Each row is a point. A path goes straight from each point to the next, and from the last back to the first. The post is the endless flat space through its rows: a point in 2 columns, a line in 3, a plane in 4, and so on, so that a path can go around it. How many times does the path go around the post? Going back the other way cancels.
In the rows, zero is written as 128.

Post (1 x 2):
[[143 127]]
Path (10 x 2):
[[161 163]
 [191 118]
 [172  95]
 [111  77]
 [ 62 152]
 [115 143]
 [111 114]
 [133  67]
 [206  82]
 [178 147]]
Times around: 0

Post (5 x 6):
[[143 127  91  95  61 163]
 [130 129 191 197 113 120]
 [106 132  94 122 208  59]
 [ 99 164  90 195 157 219]
 [129 104 187  72 146  60]]
Path (14 x 6):
[[ 86 132 115 149 127  97]
 [110 148 187 189  87  94]
 [135 144 187 118 147 110]
 [181 146 167 172 190 151]
 [166  91  73  99  96 159]
 [110 108 105  61 142 178]
 [188  87 186 180 110 164]
 [202 151 175 112  94 101]
 [122 174 101 142 112 138]
 [ 52 141 120 120 137  79]
 [ 66  93 132 138 118 217]
 [157  78 123 155 146 119]
 [134 109 171 102 184 142]
 [ 85 102 105 141 168 175]]
Times around: 0

Post (10 x 11):
[[145 138  82 153 157 112 140  98 116 154 102]
 [142 163 142 127  67 146 100 178 133 171 249]
 [127 115 123  52 194 140  70 131 191 156 132]
 [104 138 126 128 124 139 134  49 155 147 220]
 [167 146 103 117 130 101 172 170 154 128 143]
 [147 156 140 117  73 129 146 123 170 119 118]
 [159 145 149  83 168 129 147 153 116 163 131]
 [146 121  91 111 194 109 118  96  17 109 148]
 [139 147  73 102 143 174 159 131 127 146 164]
 [149 104 113 212 180 154 155 127 158 117  84]]
Path (20 x 11):
[[120  99 100 126 122 157 182 135 135 139 144]
 [156 101  86 178 188 153 177 129 145 129 147]
 [193 164 129 140 172  97 114 100  97 145 148]
 [152 148  99 152 152 133 100 109 151  97 126]
 [144 159 107 113 126 174 155  50 130 176 148]
 [172 112  81 155 142 141 142 170 117 189 148]
 [125 138 103 130 139 129 193 147 153 157 156]
 [121 166  61 148 106 151 113 129 130 153 128]
 [122 161 146 158 147 190 117  55 118 127 112]
 [191 140  52 169 179 113 140  98 153 137 167]
 [157 103 133 138 148 139 159  68 202 192 174]
 [146  98 104 132 127 109 176  92 127 144 113]
 [129 111 173 122  96 142 154 147 137 193 163]
 [151 119 109 123 117 140 119  59 171 166 156]
 [158 168 133  88 109 120 100 130 115 156 182]
 [127 164 102 102 176 124 133  81 116 173 143]
 [113 141 134 129 178  83 133 148 162 116 151]
 [129 131 174  78 110  95 139 114 170 160 124]
 [ 98 107  39 111 173 138 195  89  63 154 177]
 [107 132  90 134 136 159 152 169 138  92 128]]
Times around: 0

Post (17 x 18):
[[143 162  84  81 127  79 101 174 100 162  83 241 168 162 126 157 119 101]
 [142 108 109  69  97 144 139 119 148 142 122 141 119  91 166  97 174 113]
 [164 133 139 129  61 149 102 103 150 133 187 106  84 120 112 119 152 111]
 [118 117 150 137 140 144  60  96 164 158  83 114 158 206 121 177 107 141]
 [158 162  54  54 142 144 116 154  72 162  47 218 140  97  74 172 118 125]
 [116 128 176 124 130 114  66 129 113 169 112  93 114 172 129 175 186 134]
 [166 136 143 107 106 112 126  85 106 112  95 140  96  94 152 113 128  93]
 [141  80 144 167 143 137 139 161 106  90 160 103 129 138 150 171  73 148]
 [108 153 148 163 185 161 111 167 108 124 119  98 177 107 118 136  84  99]
 [153 152   7  98 135 132 100 159  75 143  59 201 128 139 118 110 136  84]
 [129 138 154 116 151 149 105  84 103 173 159  83 129 135 148  85 121 142]
 [ 90 129 148 174 221 125 121 142 138 104 130 141 116 153 103 147  87 137]
 [130  94 149 117 127 115 110  61 150 120 202  73 116 113 133 146 135  95]
 [119 122  88 142  84  91 146  91 109 140 117 157 122  76 132 127 134 130]
 [166 123 161 119 114 111 150  86 133 134 144  78 134 161  97  97 180 116]
 [137 131 156 130 118 128  76  98 129  83 138 129 162 163 152 159 188 164]
 [136  92 167 109  80 113  84 111 146 102 171  64 105  99 104  74 124 133]]
Path (22 x 18):
[[120 128 108 105 142  89  88  94 185 182 157 137 134 175  69  81 130  50]
 [123 112 131 100  63  98 112 103  90 138 118 150 114 117 123 192 127 125]
 [129 114 171 104 110 155 123  71 160 153 112  58  77 147 154 136  94 143]
 [107 165  85 172  90 110 149  46 164 180  91 163  89  93  89 200 161 110]
 [135 104 138 113  80 124  95 116 126 146 104 116 144 183 138 165 108 154]
 [123 145 156 148 121 109 123  75  88 138 119 156 162 142 144 100 129 101]
 [155  86 125 171 138 152 111 134 121  70 158  75 132 127  93  98 177 133]
 [120 163 105 162 170 177  33 164 166 177 179  86 101 125 119 140 119  97]
 [144 156 142  76 136 111 150 156 106 121  96 119 101 108 152 116 101  83]
 [106 150  53 163 157  54 167 159  36 164 191 119 151 140 131  59 138  48]
 [153 153  94 174 173 133 129  92  77  88 159 146 127 147  77 137 135  71]
 [190 133 149 130 161 178 100 139  73 136  86  67 156 169 182 142 192  70]
 [ 93 110 112 127 161  72  75  76 146 148 156 111 113  86 125 103 133 204]
 [157 123 121 161 155 127  72 131  82 115 162 157 103 137  80 122 129 172]
 [157 102 153  87 101 109 113 127  89 119 161 156 110 124  98 187 117  67]
 [ 97 124  96 143  95 158 109 168 114 159  50 122 180 148 137 126 111 137]
 [125 126  84  98  87 211 118  73  82 228 101 109 142  69 158 151 135 125]
 [137 131 136 186 160 140  85 131 125 100 177 116 102 146 110 125 164 103]
 [186 125  94  93 122  95 133  67  88 123 107 147 120  83 151  84  61 130]
 [156 144  66 124  98  70 191 124  99  90 154 207 141  77 108 160 129 140]
 [162 196  43 144 143 167 123 104  53 134 102 122 124  78 129  98 161 148]
 [154  92 108 103 104 111  96 136 135 156 173  91 101 136 131  85 134 103]]
Times around: 1
